Every row gives one point. A path goes straight from each point to the next, and from the last back to the first. The post is the endless flat space through its rows: a point in 2 columns, a line in 3, a plane in 4, and so on, so that a path can go around it. How many times does the path go around the post? Going back the other way cancels.
In the rows, 128 means zero.

Post (1 x 2):
[[129 126]]
Path (20 x 2):
[[134  66]
 [128  78]
 [ 82 114]
 [ 58 156]
 [130 151]
 [166 138]
 [118 146]
 [ 40 143]
 [ 94  74]
 [149  93]
 [155 128]
 [150 153]
 [101 149]
 [ 62 129]
 [117 111]
 [173  97]
 [156 132]
 [130 154]
 [ 92 161]
 [ 48 101]]
Times around: 2

Post (7 x 8):
[[163  78 141 107 140 141 130 137]
 [ 79 218  40  34 134 154 214  75]
 [162 138 123 147 122 120 112 158]
 [108 115 147 130 164 130  60 153]
 [100 176 142  94 149 119 154 131]
 [121 112 156 158 156 148 121 127]
 [132  97 137 152 161  91  87 141]]
Path (22 x 8):
[[196 141 124 109 129 119 218 103]
 [110 125 173 111 203 128 106 164]
 [101 127 168 169 147 215 212 131]
 [ 95 207 143  90 168 127 198 129]
 [150 145 105 107 171  80  85  97]
 [106 140 117 146 118 125  63 131]
 [110  65 190 170 166 117  66 161]
 [106 102 135 153 153 152  39 135]
 [130  94 160  85 174 120  65 122]
 [114 146 157 124 184 151  94 150]
 [140 129 112 137 133 165 178 159]
 [ 94 120 138 111 139 160 112 149]
 [119  89 113 117 167 127 130 145]
 [ 73 145 140 176 230 172 134 104]
 [160 131 117  94 150  89 115 111]
 [ 88 157 152  93 148 115 122 128]
 [ 80  96  67  79 123 106 124 117]
 [ 67 168 144  66 161 141 133 191]
 [112 119 166 121 200 143 116 156]
 [ 98  84  65  79 164 110 138 122]
 [ 84 125 149  95 139 101 150 128]
 [123  81 113  66 169  68  90  98]]
Times around: 0
